Each row is a point. Each copy is the shape, with its points in the same order, stretched, turned, moved and blurred by noise. Some copies are also mirrored. Which?

Shape:
[[ -7  17]
 [  4 -98]
 [  8 -16]
 [-33   3]
 [  3  23]
 [ -8  24]
 [-43 -47]
 [ -5  13]]
Copy 1 (8 x 2):
[[-19 -18]
 [ 24  62]
 [-16  13]
 [  4 -22]
 [-25 -14]
 [-22 -19]
 [ 34   5]
 [-19 -12]]
Copy 1 is: only turned
Copy 2 (8 x 2):
[[  1  20]
 [121 -23]
 [ 40 -13]
 [  5  36]
 [ -5  11]
 [ -2  18]
 [ 52  38]
 [  3  11]]
Copy 2 is: mirrored
Copy 3:
[[ -5  22]
 [ 45 -71]
 [ 20   1]
 [-20   3]
 [  3  30]
 [ -7  30]
 [-14 -42]
 [ -3  21]]
Copy 3 is: only turned
Copy 4:
[[  2 -24]
 [-41 113]
 [  5  10]
 [-19 -25]
 [ 15 -39]
 [ 10 -34]
 [-58  33]
 [ 14 -17]]
Copy 4 is: mirrored

Shape (8 x 3):
[[-70  12 -75]
 [-46  41  18]
 [ -1 -84 -46]
 [-10  45 -37]
 [-39  74 -28]
 [ 39 -42  15]
 [ 42 -13  15]
 [-66 103 -27]]
Copy 1:
[[-69 -23  54]
 [-38   5 -18]
 [ 11 -34  69]
 [-35  24  28]
 [-59  34   6]
 [ 49   9  27]
 [ 38  22  17]
 [-95  29  -5]]
Copy 1 is: mirrored
Copy 2:
[[-56  36 -19]
 [ 11  46  10]
 [-10 -36 -51]
 [-26  15  27]
 [-27  47  35]
 [ 34 -37  -6]
 [ 39 -25  13]
 [-35  64  49]]
Copy 2 is: mirrored

Shape:
[[ 43 -14  74  64  -7 -11]
 [-51  60 -49 -50 -39 -43]
 [ -9  45  44 -35 -27  23]
 [-27 -19  60 -19  58 -13]
 [-57   2 -19  18 -39  42]
 [  2  27 -41  10   5 -18]
 [-22  58   3  16 -43  27]
 [-12 -39  14  -5  66 -56]
 [-16 -46 -34 -10 -12  32]
 [ 32  -9 -21  42  69  -3]]
Copy 1 (10 x 6):
[[  4  60  79  19  20 -11]
 [ 58 -26 -49 -50 -31  -6]
 [ 42  28  36 -96 -12 -29]
 [  4  95   2 -58 -21 -49]
 [  5  -2  18 -20 -10  63]
 [  9  -2 -21   2  34  15]
 [ 40  -4  29 -50  13  30]
 [-20  71 -38  17  -5 -42]
 [-42  -8  13   0   6  43]
 [-36  46  -4  30  73  24]]
Copy 1 is: only turned
Copy 2, 10 rows:
[[  50  -33  -20  -23  -57   12]
 [-121   32  -10  -15   -5   37]
 [   1   44   69  -48  -68   28]
 [  50  -28   61   47  -11   26]
 [ -69   46  -20    5  -47  -12]
 [ -22   11  -35   -7   15   25]
 [ -48   61  -16  -44  -66   25]
 [  25  -67    5   64   52   14]
 [  -3    2    1   11   21  -40]
 [  75  -30  -21   40   55   17]]
Copy 2 is: mirrored
Copy 3, 10 rows:
[[ 35 -40 -72  37  66  27]
 [ 39  25 119 -60 -23  59]
 [ 99  30 -24 -28   5  67]
 [-18  25 -35 -17   2  34]
 [ 52 -54   8   4 -43  34]
 [ 10  -4  49  18 -26   8]
 [100 -17   2   7 -11  65]
 [-73  21  20  -5  -7  -6]
 [  7 -52   7 -15 -39 -25]
 [-27 -14  -7  70 -22 -33]]
Copy 3 is: only turned
Copy 4:
[[-94 -15 -16 -37  10  47]
 [ 47 111 -22  34  14 -13]
 [-41  38  36  45 -49   9]
 [-49  -6 -16 112   5 -19]
 [ 31 -14 -52  -1 -64  38]
 [ 39  15 -21 -17  49  22]
 [ -8  23 -10 -15 -28  65]
 [ -6   4 -43  77  65 -37]
 [ 43 -36 -27  -1 -39 -10]
 [ 28 -66 -20  -5  80  29]]
Copy 4 is: mirrored

Shape (14 x 8):
[[  22    5   45  -30  -20  -28   40   -8]
 [   2   -5   27   36  -21   53   15   46]
 [  -9   37   -8  -17   30  -10    9   -3]
 [  14   35   37    2  -36  -12  -12  -26]
 [   7   -1 -114   -8  -37  -22  -20  -23]
 [ -31   71   36   69  -12  -32   -2  -36]
 [   3   50   16   -2   -2  -25   68  -47]
 [  28   -7  -72  -12  -16   -1   17   -7]
 [  19   19   10  -30  -26    7  -31  -24]
 [  21   -8   14  -13   21  -12   11  -26]
 [ -19    2   27  -24  -23    1  -32   44]
 [   5   -4   21  -40  -11   35  -31    5]
 [  30   34   34  -28  -18   -8  -30   60]
 [  24    6    9  -31    0  -14  -20    0]]
Copy 1, 14 rows:
[[ 44   5 -15 -71  32 -58 -46   9]
 [-32  35  16 -12  -2  12 -80 -27]
 [ -8  -2   9  -4 -25 -36   6  37]
 [ 59  23  -6 -26  -5 -29 -51  43]
 [ 21  83  11 -20 -18  22 121  70]
 [ 67  23  36 -36 -60 -26 -48  80]
 [ 36  26  53 -58  15 -70 -26  62]
 [-13  56  15 -32  20   9  63  44]
 [ 34  19 -15   8   0 -15 -19  27]
 [  0 -15   5 -32  23 -15   0  26]
 [ 26   6 -53   2 -37 -20 -27 -32]
 [  5   4 -19  29  -2  -4 -29 -22]
 [ -1  -2 -90 -17 -16 -30 -59  10]
 [ 14  -4 -38 -18   5 -17  -1  22]]
Copy 1 is: only turned
Copy 2 (14 x 8):
[[-43  36  35  28  65   9 -49  32]
 [-46  26   6 -37 -39  24 -32 -85]
 [  8  21 -22  34  11 -38 -14  15]
 [-35  19 -33   9  26  43 -40  24]
 [ 27 -43 -17  -8  99 -47  52 -24]
 [-37  80 -72  -5 -52  66  29  23]
 [-66  77  -5  62  38 -22  15  46]
 [-15 -25  12  22  73 -42  26 -28]
 [-14 -27 -32   1  46   2 -63  22]
 [-42  -3  31  11  29  -7 -21  34]
 [ 43  -4 -17 -39  12  25 -76 -20]
 [-10 -38 -18 -27  17 -13 -88  -6]
 [ 50  -1 -16  33  17  39 -92 -33]
 [  6 -22   3  14  39   7 -44  15]]
Copy 2 is: mirrored
Copy 3, 14 rows:
[[   5   32  -39    4  -52   13   51    0]
 [  67  -57    1   27   25   20   14    7]
 [ -21  -16    3   12  -20   25    8  -20]
 [ -11   28    3  -55  -22   64   43   23]
 [ -25    2   62  -63  -24  -22  -48   63]
 [ -12   36   52  -57  -62  115  -17   13]
 [ -11   13   -9  -32 -110   23  -10   -8]
 [  -3  -14   -1  -18  -32  -36  -33   24]
 [ -18   11    2  -60   21   32   42   13]
 [  -8   24  -36  -13   -6   21    8  -48]
 [  20  -13   32   24   38   37   74   23]
 [  13  -26    2  -19   61   23   57  -11]
 [  -5    0  -28   43   19   48  100   52]
 [ -14   18  -24   -4   11   30   47    2]]
Copy 3 is: only turned
Copy 4, 14 rows:
[[-12  -9  -2  52 -35 -24  29  35]
 [-33  48  57   7  12 -37  -6 -16]
 [ 16  -5  -3 -26 -16  15  16  14]
 [  6  30 -30  27 -16  -8  46   8]
 [ -5 -45 -36  16  82  41 -37  25]
 [  4  20 -53 -62 -28 -18  87 -47]
 [ -5 -39   1  -9 -17 -16  78  -2]
 [-30 -38   7  29  41  30 -14  31]
 [ 23  28 -19  44   9  15  23  23]
 [ 20 -16 -11  26 -18  13   2   7]
 [ 12  50   1  34   0 -19 -36  38]
 [ 29  43  18  51  10  -2 -20  28]
 [-29  58  -8  37 -46   7  17  66]
 [  9  10 -15  46 -15  25   0  33]]
Copy 4 is: mirrored

Shape:
[[ 39  66  44  31  17  25  62  25  63 -51  16]
 [ -9  32  31   3 -14 -54   6 -13  59  38  -8]
 [-43 -16 -23 -46  30  20  36  63  -8   5  34]
 [-53  43 -18 -11 -11  10 -38   8 -61  37  -5]
 [-30 -48 -22  35  -8 -53 -42  43  31  -3  47]
 [ 54  42  19 -42 -51 -50  63  36 -39 -75  12]
 [  2  59   4  64  67  17  13  46 -17  37  35]
 [-18  32 -66   1  12 -11  12  39  54   4  22]
 [-10 -13  15 -40 -39  35  27  41 -18  17  57]
 [-49 -13  23   2 -50 -77  52  -9  36  36  63]
 [ 49  60 -57  25  -3 -62 -46  30  42  28 -48]
 [ 49  14 -60  -9  -6 -36 -52 -47 -10  19  24]
 [-10  25 -67  26  16  33  21  42 -19  23  14]
 [ 42 -26 -31  28  12  23 -14 -47 -42  18   4]]
Copy 1, 14 rows:
[[  48  -23  -87  -45    7   81   30  -32  -37   -4  -26]
 [ -22  -12   22  -66   60  -11   23  -26   -8   66  -15]
 [ -27   -1  -55  -33  -38   20   23  -74    3  -56   71]
 [ -50  -68   26  -17  -16  -62   -5  -14   28    6   30]
 [-103   28  -15   16   19   -3   56  -69   36   21  -25]
 [  21   27  -32  -99  -43   90   48   26   44  -96   27]
 [ -37  -65  -34   15  -46  -34   89  -23  -54   -3   -2]
 [ -46  -12   -4  -40  -23    6   20  -91    5   23  -20]
 [ -81   10  -53  -32  -10   34    2  -41  -27  -76   50]
 [-111   30    6  -57   25   30   60  -14   13   45   28]
 [ -11  -29   78  -43   21  -64   31  -56   -2   36  -74]
 [ -60   37   35  -38  -27  -46  -10    2   -2   42  -43]
 [ -40  -39    8   17  -58  -18   23  -53  -34  -15    8]
 [ -12   21   16   31  -28  -34  -16   26  -51   19    0]]
Copy 1 is: mirrored
Copy 2 (14 x 11):
[[ -27   34    3   16   26  -52  -96  -19   19   24  -16]
 [   8  -22   23   49  -33   43  -14    6  -24   50  -54]
 [  10   -8   17  -12   24   36   12   45   44  -12   38]
 [  -9    4  100   -4   13   48   42  -35   -8   17   29]
 [  55  -47  -19  -27  -27   26   38   10   37   84  -36]
 [  -6  -18   82    2  -66 -103    5   58   53   96  -49]
 [ -87   -1   25  -43   33   39  -46  -55    4   31   78]
 [  27  -18   43   17   27   13  -28   11    7   52   33]
 [ -12  -27   20   20   46  -12   47   42   31   -6   11]
 [  26  -91   41   41  -25   66   -4   57   19   47  -98]
 [   3   -3   37   23  -48  -40   16  -41  -24  115   54]
 [  14  -49   53  -15   20  -40   56   30  -78   71   27]
 [  -2  -30   64  -23   51  -11  -15  -39    2   12   89]
 [   8  -47   30  -55   43  -49   17  -18  -66  -11   30]]
Copy 2 is: mirrored
Copy 3:
[[  25   14   84    9  -79   23   19  -11  -15   16  -94]
 [  37  -37  -45  -29  -91    4   41  -37   18   35    3]
 [  29   -7   13  -19   20   -5  -65  -21  -20  -92  -65]
 [  37   39  -27   -2   33  -59   51   43   16  -20   -5]
 [ -67  -46   30  -53 -104  -33  -10   -3  -20  -44   58]
 [  38   35   34   72   41   75   36  -30   43   11   13]
 [ -20   38   10  -32  -95  -39  -16   71  -14  -28  -94]
 [  34  -39   33  -90  -55   -3   11   21  -37  -11  -34]
 [  -9    9   -4   13   21    3   15  -33   40  -97  -64]
 [  30  -87  -45  -11 -102   17   49  -31   43  -81    4]
 [ -10   17  -26  -99  -70    9   51   23  -31  114   49]
 [ -32  -74  -47  -31  -12    2   52   36   32   87   10]
 [   0   21    0  -56    1  -17   17   60  -57  -43  -70]
 [ -65  -32  -59   15   22   -4   21   38  -34   38  -41]]
Copy 3 is: mirrored

Shape:
[[ 15  30  32  25  -6  16 -22  30  -4  -3   1  22]
 [-16  41   7 -10   4  27  -7  26 -15  26  28 -14]
 [-13  12  -9  48  -9  36  44 -55  33  48  -8 -33]
 [ 25  -7   9 -31  12 -27  25  50  28   0  58 -47]
 [ 20  18  19  13  10  18  -2  54 -51 -39  14 -16]
 [ 38  -5   2  -7  20  36 -36  36 -13  20  -1 -20]
 [ 42  29  -4   6  31  48 -20  29 -32  27  41   1]
 [  5   9 -31 -32   6 -23  25  30 -12  31  12 -26]
 [  0   7  29   0  27 -13  24 -40   0  22 -12  -9]
 [  2  -2 -12  20  17  15 -19  42   1  12  25   3]
 [-12  37 -20  14   1  33  34 -59  40   9 -36 -21]
 [ 13  38  18   1  35  25 -43  56 -10 -11 -11 -17]
 [ -3  20   2   3 -34  21 -14 -48  11  33   2 -21]
 [-17  -4  12  16 -25  31  25 -28   4  38 -45 -24]
 [-32  -9 -19  22   2 -11   8 -50   9  -5   0 -22]
 [-18  -5  21  -4 -12  48  19 -59   8 -28 -35 -18]
 [ 57   9 -31 -24  -4 -37  28  48  13 -13  36  -1]
 [ 34  34   4  26   6  -1 -33  28 -27  16  19 -47]]
Copy 1:
[[ 11   9 -36  11 -14   4  20   2 -40  -5 -30 -16]
 [ 27  -7 -10  -7  16  -1  -6 -47  -1 -22  -3 -21]
 [-33   1   2 -83 -28 -28 -49 -15   6 -16  21 -21]
 [-15 -15  51  35  42  -5  52 -41 -17 -26  34  39]
 [ 11  15 -30  47   7  44  -1 -22 -53   2  18 -22]
 [ 23  31 -24  36   9  15  11  -6 -12 -45  -5  32]
 [ 37  60 -13  23  34  -1  10 -45 -40 -37  -2  -5]
 [ -4   1  30  -8  21  15  16 -59  33   1  18  20]
 [-39  -4 -18  -7  -2 -42 -28  -7   6  17   3   4]
 [  1  24  -5  -7  22  14  33 -15 -13 -17   8  -2]
 [  2 -13 -19 -82 -36 -44 -70   6  -2  15  26   3]
 [ 31  17 -58  36  10  13  16 -25 -42 -21   5  18]
 [ 16  -9 -12 -37 -22 -35 -28   3  28 -29  -4 -27]
 [-31 -16 -18 -46 -41   4 -59  -3  38  -7 -18 -15]
 [-26  -7 -15 -54  -4 -24 -30  20  13  15  44 -22]
 [  2 -31 -41 -33 -30 -19 -90  48  -9  19   1 -14]
 [ -7  21  49  12  17  10  62 -43 -29  16  27  30]
 [ 20  35 -17  35  -4   7  27 -43 -13 -38  35 -17]]
Copy 1 is: only turned
Copy 2, 18 rows:
[[  8  25   8  10 -16  -7  29 -15   9   6 -18 -45]
 [  9 -17  13 -28  24  11  34 -33   3 -16 -19   0]
 [ 10  -9  20  57  10 121 -26 -67 -30 -37  -5  30]
 [-34 -19  -4 -37  11  -6 -15  24 -20 -37 -72  32]
 [-29  32 -10 -24  -7  -8  59   3  13 -17   3 -43]
 [-11  42  -5 -37 -20  -3  24 -30   9  27 -20   4]
 [-23   5  15 -43  14  27  23 -23  34  26 -12 -30]
 [-25  -8  12 -17  14   4  16   5  13 -15 -11  48]
 [-19   6  19  15  25  -6 -29 -33 -36   1  -1   0]
 [  4   4   7 -32 -23  23  15  -6  12 -11 -12  -8]
 [-14 -30   2  59  -8  60  -8 -62 -18 -35  12  12]
 [-18  17   8 -47 -24 -32  51 -32  -5 -11 -13 -32]
 [ 26  15   3  42  22  30 -13 -49  11  -2 -13  -6]
 [ 22  30  15  46  -5  61   2 -63 -37   2   4  38]
 [ -2 -10  -8  27  -7  32 -33  -9  -2 -52  19 -15]
 [ 10   3 -39  66 -14  29   8 -45 -42 -14  27 -10]
 [-51 -23  -4   0 -14 -14   5  47  42 -16 -28  13]
 [-31  49  18 -27  12  -3  23 -20  23 -22 -33 -32]]
Copy 2 is: mirrored
Copy 3, 18 rows:
[[-34  -2 -18 -17 -17  33 -29 -15  -4  -6  13 -50]
 [  5 -22 -32 -30 -45  24 -38 -13 -16 -11  69 -12]
 [ 13 -75  33 -33  38 -36 -31  -4  27   2  31   2]
 [ 78 -31  33  -8 -20  59  23  34 -20 -68  72   2]
 [-32  31 -28  20   2  32 -22   9 -50 -48  37 -23]
 [-44 -18  27  -6 -35  53 -65  -7 -38 -37  26   4]
 [-47 -24 -29 -16 -31  50 -62 -17 -31 -64  50  -4]
 [ 48 -14 -11 -18 -51  10  12  39 -40 -37  40  22]
 [  4  -7  40  -8   0 -35   8  18  45 -25  16  12]
 [-27 -41 -10 -12  -4  43 -13 -17 -35 -12  32  -5]
 [ 17 -30   9 -32  28 -24 -50  28  43  22  13  13]
 [-63 -10  -7   1 -38  50 -52  13 -26  -3  39 -20]
 [ 33 -34  15  -1 -26  -8 -43 -32  24  -6  15  -8]
 [ -6   0  41 -35   2 -51 -26 -14  -9   8   5   0]
 [ 30 -34   3  26  31 -19  17  -5  41  13   9  29]
 [  0  35  24  -3  40 -20 -36 -13  34  14   1   3]
 [ 74   1 -16 -18 -25  74  13  57 -40 -76   9   6]
 [ -7 -51   3  31 -34  17 -42   3 -33 -48  48  -5]]
Copy 3 is: mirrored
Copy 4 (18 x 12):
[[-15  -1 -11 -53 -31  -4   9   3   5 -28   1  18]
 [-10  11 -34 -27 -28 -38 -16   1  -2  -4 -32   9]
 [-25  27 -24  38  -8  33   6  48 -20  28  13 -36]
 [ 33   6  -4 -45 -20 -60  12  39  10  18  32  60]
 [  6  15   4 -56 -74 -18  -7  15  29  -9 -23  44]
 [ -2   0 -16 -33 -40 -46 -13  -4  51 -17 -18 -10]
 [-34  20 -43 -58 -53 -61 -22  -9  55   5 -41   5]
 [ 10  -4  -9  -1 -10 -33   9   3  -3  47  -7  19]
 [-24   5  28  -1  10   8  19  52 -15  35 -12   2]
 [  5  12 -50 -43 -13 -21  -7  -8  39 -29 -14  16]
 [ -2  47   4  31  -8  35  25  23 -31  26  -6 -54]
 [ 35  -2 -25 -77 -46 -34  -5   4  31 -35 -29   8]
 [-29  12  -4  14   2  -2 -16  14 -23  22  11 -33]
 [-18   3   9  57 -15  32  18  23 -28   8  -1 -33]
 [ -8  27  10  18  35  28 -18  27  -2  15   5  -6]
 [ -8  48  53  49 -18  25  10  23 -25  -3 -13 -50]
 [ 14  17   6 -44 -27 -41  28 -13  20  49  29  58]
 [ -6 -24 -32 -75 -36 -30 -39  27  31  19   5  30]]
Copy 4 is: mirrored

Shape:
[[ 29  15  15   6  97 -44 -15  34   2  17 -67  16]
 [ 29 -44  27   3 -10  -4 -48  16 -12  50 -25  32]
 [ -4  16 -37 -28 -17 -37  14 -33  10 -97   1 -31]
 [ 46  48 -21  29   7 -72 -71  16 -17  65 -58 -16]
 [ 39  -4 -41  30  43 -24 -73   3 -34  -4 -39  55]
 [-34 -34   3  66  33 -64 -44  32 -20   1 -71  -6]
 [-25  -3 -87  44  22 -16 -16 -40  27  26  -6 -54]
 [-21  38   8 -26  10   7  25  -5 -44  -3  59   2]
 [ 17 -13 -57  15  53 -55 -38   6  24   6  14  18]
 [  0 -15   8  11   5 -96 -19 -17   2 -10 -21  36]
 [ 29  -3  30  30  26  13  56  -9  22 -76  30 -75]
 [  4  55  22  44 -10  22  64  20  36 -48  39   6]
 [ 31  19 -24 -14  17 -34  49   6 -26 -48  63 -15]
 [ 12 -15 -52  37 -32  -1  97  -9 -15 -23  16 -35]
 [-11 -18 -28 -12 -48 -27  10  59 -11 -65  58 -19]
 [  4  -3 -36 -16  44 -41 -39  29  20  21 -85  20]
 [  5  -8 -26 -21 -28 -45  43  -1  24 -52  65 -27]]
Copy 1 (17 x 12):
[[ 88 -14 -12 -59  35  99  56 -11  79  46  29 -63]
 [-11  26  17 -60  -7  19  38  19   4  44 -53   4]
 [-63   4   7  28 -46  20 -53 -53  22  -1  65 -13]
 [ 23 -21  -8 -49  76  68  55 -78  36  13 -84  15]
 [-23 -13 -41 -27  21  35  80 -19  19  89  -9 -18]
 [ 22  96 -75 -64  39 103  44   1  10  38  -5 -17]
 [-17 -13 -38 -51  31  65  20 -45 -69 -37  56  27]
 [ -9 -40  10   8  38 -33 -34  16  12 -11   3 -29]
 [-41   5 -17 -49  29  18  68 -27  15   4  46 -27]
 [-50  37 -26 -21  -9  41  35  -2  88   6  -7   5]
 [ 57  38  33  22   0  30 -56  -1 -22  10 121 -16]
 [ 89  21   1  54   2 -12  10  28  13 -60  22 -29]
 [ -5 -20  -1   9  41 -35 -37 -27  21   8  67 -38]
 [ 32 -11 -59 -44   7  -5 -73 -22 -53 -41  61  30]
 [-64  72 -15  -5   6 -69 -38 -31 -23  12  22 -60]
 [ 14 -11 -27 -78   0  87  61 -42  31  24  -6 -47]
 [-48  25  16  -5 -11 -53 -37 -30  11 -40  68 -11]]
Copy 1 is: mirrored
Copy 2, 17 rows:
[[  2  66 -24  36  60 -33 -97  -9 -39 -50  52  31]
 [ 16  33   6  48 -21 -22  31  66 -45 -16 -39 -31]
 [ 49  -3 -23 -32 -40  29  16 -62  21  -1 -15  82]
 [ 32   0  -4  47   3 -76 -81  44  38 -20 -51  12]
 [ 26  52 -27  71 -16 -32 -17  36  19  16  24  31]
 [ -3  77  20 101   2 -12 -12 -44  42 -87   1 -19]
 [ 19 -72  27  60 -80 -32 -24 -16  58  16  13 -34]
 [ 22 -20 -16 -45  42  57  13   7  18  35  13   7]
 [ 63  30 -17  52 -38 -44 -11 -14  13 -16  32 -20]
 [ 46  81 -30  54 -16 -29   0 -57  -7 -27 -50   1]
 [  1 -12  22 -52  19 -18  57 -55 -23 -43  17  86]
 [ 31  40  75 -67  40   2  57 -54  -5  17  15  75]
 [ 74 -14 -17 -36  41  36  31 -35  15  -1  13  67]
 [ 62 -64  65  10   5  51  56 -53  20  13 -23  70]
 [ 95  20  37 -25 -10  75 101 -29  41 -54 -13  28]
 [ 33  45  -5  56 -17  -7 -87  12 -19 -32  24   6]
 [ 89  -9  13 -33 -23  24  66 -55   5 -22 -28  31]]
Copy 2 is: mirrored

Shape:
[[-11   5  13 -76   1 -16  30  12  28  13  39 -10]
 [ 24 -37 -34 -14  30 -26  20 -12  37 -13  38  24]
 [-44 -37 -16  51   6 -15 -27  70  39   1 -42 -50]
 [-42   5   0  35  15 -31  13  40   3  -3 -40 -36]
 [  6   2   8 -45 -22  -3   0 -24   2  29  35  30]
 [ -6 -26 -13 -45  59 -18  13  24  25  31   1  51]
 [ 68  21   2 -38  23 -28  27   4  13  20   0  -9]
 [-27 -13   6 -33   1  39  47  37 -39  39  23 -40]
 [ 12  -7  25  -3   0   2 -30  38 -23 -58 -63 -50]
 [-40  12 -57  34  31  -6 -26  75  11 -14 -24 -35]
 [ 15  12  53   3   9  26 -38 -11 -40  -1 -17 -74]
 [-47   3 -30   1  11 -16 -24  19  -3  -8 -43 -46]
 [  7   3  12 -33 -22  -6  11  41 -50  21  28 -10]
 [  2 -16  12 -22  20 -11 -40 -17 -29 -33  -5 -71]
 [ -3 -39   7 -53 -26 -13  25  30 -30  39   6 -33]
 [-15  -7 -10  -3  53 -66  18  17   8  10  32  29]
 [  6  -6  45 -72  -9   6  18  39 -13  38  67 -10]
 [ 17 -14   2 -66   2 -22   2  28 -10  61  36 -14]]
Copy 1 (18 x 12):
[[ 43  -1 -10 -22   6  33 -10 -23 -13   0  10  -7]
 [ 46  -8 -35  37 -13  -5 -14 -12 -19  11  25   5]
 [-31   6  27 -10 -23 -27  42  16  23 -55  31  27]
 [-41   4  23 -14 -26 -12   9 -13  -3 -54  20  24]
 [ 45  20   3  28  16  30 -25 -18 -15  25  -1 -21]
 [ 31  -9 -25  39 -10  37  10 -24 -21 -23  -4   5]
 [ 29   5 -51   8  29  -4  -9 -33 -27 -13 -16 -11]
 [ 28  10  28 -26  -7   8   2 -37   8 -13 -37  31]
 [-49   9  11  -1  14 -15  29 -59  22 -19  15  18]
 [-52   6  -2  -9 -22  -9  10  20  24 -64  28  65]
 [-36  10  13 -21  24 -18  26 -22   0  26 -28   8]
 [-42  37  15   0 -22  -1  13 -17   0 -34  32  35]
 [ 11  17   2   1   3  13 -21 -28  20  -7 -27  -3]
 [-27  29 -13 -11  -4 -12  19 -35   9  25   6   6]
 [ 41  36  13   1  -4   9   3 -56  12 -16 -18 -12]
 [ -5 -10 -26  15 -41  19 -21   0 -14 -27  11   1]
 [ 48  -4  -1 -25  15  31 -13 -14  16  17 -32 -11]
 [ 45  26 -22  -2   4  29  -4 -18   6  -5 -27 -13]]
Copy 1 is: mirrored
Copy 2 (18 x 12):
[[ 25  -2 -24   0  11 -61  16  -5  60  67 -38 -34]
 [ 44 -31 -76 -41  37 -16 -14  42 -15 -15 -53 -37]
 [-67 -58  60  29  23  21 -18  17 -51  11 -40  21]
 [-23 -53  60  30  28  19 -27  -1  -1  -7  -2 -11]
 [ 23  16 -44 -25  -2  -6  28 -26  34  43 -10 -34]
 [-32 -31 -86  -7  23 -55  -1   5 -36 -16   9 -34]
 [  2   2 -25 -52  44  -2 -53  24  57  11  -7 -28]
 [ -9  38  59   0  17 -67   5 -57  21  75  17   4]
 [-53  18  50  79 -16  38 -84  40 -16  36 -34  27]
 [-44 -83  27  22  42  16 -83 -23 -54   9 -40 -16]
 [-34  74  67  43  26  66 -25   6  21  41  11 -10]
 [-38 -36  55  42  -2  28 -27   8  -8  14 -30 -50]
 [ 24  12  11 -10  19 -30 -19 -47  16  87  23  13]
 [  0  42  34  41   8  41 -13  53  -1  38 -40 -52]
 [  0  27  36 -16 -13 -47  17  -5  26  98   4  -2]
 [ 33 -61 -63  -8  59 -33   9  23 -25  -1  15 -47]
 [ 14  41 -31 -21  24 -67  27 -43  41 121  -2   6]
 [  0  17 -24 -41  22 -37  24 -11  29  98   1 -35]]
Copy 2 is: only turned
Copy 3, 18 rows:
[[-25 -14  54 -33   0  48   5 -42  11  33  23  34]
 [ 23   2  28  11  32 -13 -34 -19   4  27  28  81]
 [ 35  62 -76  11 -47  -2 -12 -34 -25  19 -57 -26]
 [ 23  24 -59 -20  -9 -31  20 -48  10  20 -49 -36]
 [-43 -25  89   7  23  19   8   3   3  23  16  27]
 [-41  -8  15   6  -8 -20   6 -30  23 106  21  78]
 [ -7  13  18 -27  24  -4  62  -8 -23  52  50  33]
 [ 25  12  -2  29 -92  40  49 -35  36  47 -13 -17]
 [  1  33 -57 -49 -46  -7   8  33 -32  22   6 -51]
 [ 21  77 -51  -8 -50 -66  14 -46  22   7 -28   2]
 [ -4  43 -22  -8  -5  27  48  66  10  16 -12 -32]
 [-21  39 -34 -15  -7 -25   5 -30  25  14 -20 -41]
 [ 13  11  46  -5 -55  -2  44 -13   2  51   8 -31]
 [  7  45   2 -23  23  10  -4  38  26  30  17 -27]
 [  5   9  32  19 -50  41  25 -29 -15  75  22 -60]
 [ 12  -6  27 -21  46 -55  12 -49  39  78  -6  52]
 [  4   2  83 -10 -46  68  36 -10   8  71  12  24]
 [-16  21  63  12 -21  29  45 -20  -6  95  39   4]]
Copy 3 is: only turned
